Each row of a before or after table is a point. The points were changed in one or more steps. Then noise was added and the rows were shuffled. The steps act on columns, c1 being the first. What was done? A step turns or swaps two columns, mirrors them in a line or flattens them onto one, adds a multiple of one to another, or multiplies or shifts one. Angles are multiples of 10 degrees, from the lower column toward the higher: turns from -170 to 170, lines from 10 to 170 but not 90. Use the fewest steps. Two steps may share a column if one is a turn and the other turns, adds or multiplies; they go together, in the order done. Otherwise the lowest column goes first.

Before (12 x 3):
[[ 0.16  0.46 -0.04]
 [-0.15  0.01  0.18]
 [-0.35 -0.20  0.70]
 [-0.53  0.80 -0.17]
 [-0.27 -0.65  0.99]
 [-0.53 -0.14  0.66]
 [ 0.14  0.24 -0.17]
 [ 0.10  0.41 -0.39]
 [-0.10  0.68 -0.05]
 [-0.43 -0.20  0.19]
 [-0.45 -0.25  0.46]
 [-0.12  0.13 -0.14]]
After:
[[-0.10  0.49 -0.12]
 [-0.38 -0.37  0.68]
 [-0.46 -0.38  0.18]
 [-0.50 -0.31  0.66]
 [-0.27 -0.89  0.99]
 [-0.11 -0.08 -0.09]
 [ 0.10  0.18 -0.35]
 [-0.52  0.60 -0.18]
 [ 0.10  0.05 -0.15]
 [-0.42 -0.40  0.48]
 [ 0.16  0.18 -0.02]
 [-0.19 -0.18  0.15]]
Steps: shift c2 by -0.20

Before:
[[-0.15  0.62 -0.42 -0.65 -0.33  0.33 -0.11  0.63]
 [ 0.42  0.00 -0.31 -0.23 -0.18 -0.11 -0.37  0.83]
 [-0.10  0.35  0.00  0.17 -0.18  0.28  0.41  0.36]
 [-0.15  0.06  0.08  0.32 -0.13  0.22 -0.56 -0.39]
 [ 0.07 -0.01  0.61 -0.84 -0.41  0.45 -0.51  0.23]
 [ 0.26  0.58  0.24 -0.68 -0.41 -0.15 -0.30  0.68]
 [-0.30 -0.33  0.31  0.09  0.24 -0.49  0.18  0.16]
 [ 0.57  0.06 -0.29 -0.07  0.41 -0.53  0.57 -0.42]
 [-0.24  0.07  0.34  0.13  0.36  0.22 -0.45  0.59]]
After, 9 rows:
[[-0.12  0.62 -0.55 -0.66 -0.49  0.86 -0.21  0.65]
 [ 0.26  0.58  0.14 -0.64 -0.63  0.38 -0.40  0.70]
 [ 0.59  0.05 -0.37 -0.07  0.67  0.03  0.74 -0.46]
 [-0.27 -0.37  0.26  0.02  0.42 -0.04  0.23  0.16]
 [-0.21  0.05  0.24  0.14  0.61  0.66 -0.58  0.56]
 [ 0.37  0.02 -0.38 -0.28 -0.29  0.38 -0.48  0.81]
 [ 0.10 -0.05  0.50 -0.85 -0.69  0.92 -0.70  0.28]
 [-0.14  0.04 -0.09  0.27 -0.19  0.69 -0.68 -0.45]
 [-0.09  0.35 -0.13  0.19 -0.26  0.78  0.55  0.32]]
Steps: shift c3 by -0.10; multiply c5 by 1.6; shift c6 by 0.50; multiply c7 by 1.3

Before, 8 rows:
[[ 0.54 -0.43  0.37 -0.11  0.53  0.53  0.33  0.34 -0.55  0.09  0.72]
 [ 0.52 -0.35 -0.16  0.47  0.18  0.22 -0.74 -0.21  0.14  0.18  0.71]
 [ 0.31 -0.71  0.19 -0.44  0.00 -0.26 -0.41  0.16  0.58  0.24  0.44]
 [-0.17  0.48  0.18 -0.39 -0.10 -0.53 -0.02 -0.34 -0.59 -0.14  0.27]
 [-0.11 -0.49 -0.37 -0.44 -0.32 -0.20 -0.21  0.19 -0.46  0.69 -0.14]
 [ 0.27  0.43 -0.42 -0.31 -0.18  0.06 -0.81  0.41  0.49  0.24  0.15]
 [ 0.24 -0.54  0.67  0.37  0.54 -0.13 -0.24 -0.13  0.10  0.14 -0.09]
 [-0.30  0.03 -0.34  0.51  0.70  0.04  0.11 -0.16  0.23  0.03 -0.50]]
After, 8 rows:
[[-0.26 -0.53  0.67 -1.00  0.17 -0.03 -0.24  0.00  0.15 -0.14 -0.10]
 [ 0.03 -0.41  0.36 -0.74 -0.29 -0.21  0.32 -0.46 -0.44  0.11  0.71]
 [-0.16 -0.71  0.22 -0.37 -0.40 -0.67 -0.38 -0.01  0.64  0.17  0.43]
 [-0.82  0.03 -0.32 -0.82  0.24  0.51  0.13  0.17  0.21 -0.09 -0.49]
 [-0.25  0.44 -0.43  0.58 -0.22 -0.09 -0.80 -0.19  0.54  0.36  0.16]
 [ 0.04 -0.35 -0.16 -0.60  0.37 -0.48 -0.74  0.03  0.21 -0.23  0.74]
 [-0.62 -0.50 -0.38  0.12 -0.32 -0.06 -0.18 -0.83 -0.05 -0.25 -0.15]
 [-0.66  0.46  0.18  0.55 -0.33 -0.80 -0.05  0.04 -0.57 -0.35  0.29]]
Steps: shift c1 by -0.50; turn c4 and c5 by 110 degrees; add 0.7 times c2 to c4; add -1 times c11 to c6; turn c9 and c10 by -30 degrees; turn c8 and c10 by 120 degrees

Before, 11 rows:
[[ 0.07 -0.42 -0.30 -0.16  0.19  0.64 -0.50 -0.61  0.32 -0.54  0.35  0.48
  -0.54 -0.29  0.04  0.45 -0.27 -0.53]
 [ 0.28  0.13 -0.35 -0.46 -0.48  0.38  0.45  0.43  0.03 -0.03  0.10  0.17
   0.21  0.36 -0.34 -0.04 -0.20  0.01]
 [-0.03 -0.01  0.09  0.38  0.68 -0.16  0.03 -0.33 -0.55 -0.10 -0.51 -0.35
  -0.71  0.07  0.26  0.08 -0.22  0.35]
 [ 0.56  0.34 -0.40 -0.04  0.28 -0.15  0.51 -0.61  0.43  0.30  0.63 -0.56
  -0.36 -0.56 -0.28 -0.64  0.16  0.20]
 [ 0.46 -0.06  0.57 -0.01 -0.38  0.58 -0.38 -0.49  0.16 -0.09  0.73  0.12
  -0.32  0.17 -0.27  0.30 -0.34 -0.37]
 [-0.64  0.67 -0.26 -0.83  0.77 -0.37 -0.12 -0.40  0.25 -0.77  0.11 -0.50
   0.18 -0.62  0.54 -0.02  0.75 -0.34]
 [ 0.22  0.21  0.81 -0.26 -0.10 -0.34 -0.08  0.09  0.37 -0.02  0.37 -0.46
  -0.72 -0.17  0.08  0.05  0.29  0.67]
 [ 0.00 -0.30  0.86 -0.41  0.19  0.07 -0.67  0.36 -0.27 -0.09  0.55  0.43
   0.01 -0.52 -0.08 -0.10 -0.03 -0.07]
 [-0.29 -0.14 -0.08 -0.68  0.30 -0.07  0.58  0.22  0.20 -0.40 -0.07  0.28
   0.10  0.52  0.27 -0.54 -0.16  0.33]
 [-0.56  0.46  0.34 -0.86  0.08  0.23 -0.04  0.10 -0.36  0.23  0.24  0.66
  -0.67 -0.06  0.24  0.03 -0.08 -0.37]
 [-0.65  0.10  0.13  0.11  0.63  0.67 -0.47 -0.60 -0.25 -0.28 -0.30  0.31
  -0.87 -0.54  0.20 -0.26  0.02 -0.35]]
After (11 x 18):
[[-0.73  0.24  0.34 -0.84  0.02 -0.12 -0.02 -0.14 -0.30 -0.02  0.30  0.68
  -0.63 -0.11  0.23  0.45 -0.09 -0.21]
 [ 0.45  0.06  0.61 -0.01 -0.41  0.41 -0.37 -0.63  0.14 -0.33  0.97  0.42
  -0.29  0.16 -0.30  0.38 -0.33  0.16]
 [ 0.16  0.28  0.80 -0.24 -0.05 -0.08 -0.06 -0.06  0.33  0.29  0.46 -0.58
  -0.75 -0.16  0.05 -0.48  0.31  0.38]
 [-0.06  0.01  0.12  0.38  0.69  0.03  0.03 -0.63 -0.53  0.06 -0.62 -0.40
  -0.71  0.10  0.22 -0.27 -0.24  0.28]
 [ 0.24  0.25 -0.37 -0.46 -0.54  0.26  0.48  0.53  0.01 -0.01  0.11  0.34
   0.21  0.45 -0.32  0.01 -0.19 -0.04]
 [-0.88  0.40 -0.29 -0.84  0.77 -0.03 -0.08 -0.36  0.29 -0.88  0.13 -0.58
   0.13 -0.72  0.54 -0.04  0.78  0.01]
 [ 0.35  0.52 -0.38  0.03  0.32  0.22  0.52 -0.73  0.43  0.41  0.82 -0.59
  -0.40 -0.62 -0.26 -0.34  0.19 -0.47]
 [ 0.06 -0.27  0.86 -0.44  0.23 -0.14 -0.60  0.37 -0.30 -0.12  0.74  0.33
   0.03 -0.51 -0.09 -0.02 -0.03 -0.03]
 [-0.63 -0.03  0.11  0.11  0.61  0.37 -0.50 -0.83 -0.30 -0.45 -0.33  0.58
  -0.95 -0.52  0.18 -0.02  0.03 -0.25]
 [ 0.20 -0.38 -0.20 -0.14  0.15  0.38 -0.43 -0.76  0.34 -0.77  0.45  0.71
  -0.56 -0.32  0.07  0.40 -0.31  0.31]
 [-0.27 -0.20 -0.06 -0.72  0.29 -0.15  0.61  0.18  0.23 -0.24 -0.07  0.22
   0.11  0.59  0.21 -0.68 -0.14 -0.25]]
Steps: turn c1 and c2 by 20 degrees; turn c6 and c12 by 30 degrees; add 0.3 times c13 to c8; turn c10 and c18 by -30 degrees; turn c16 and c18 by 60 degrees; multiply c11 by 1.3
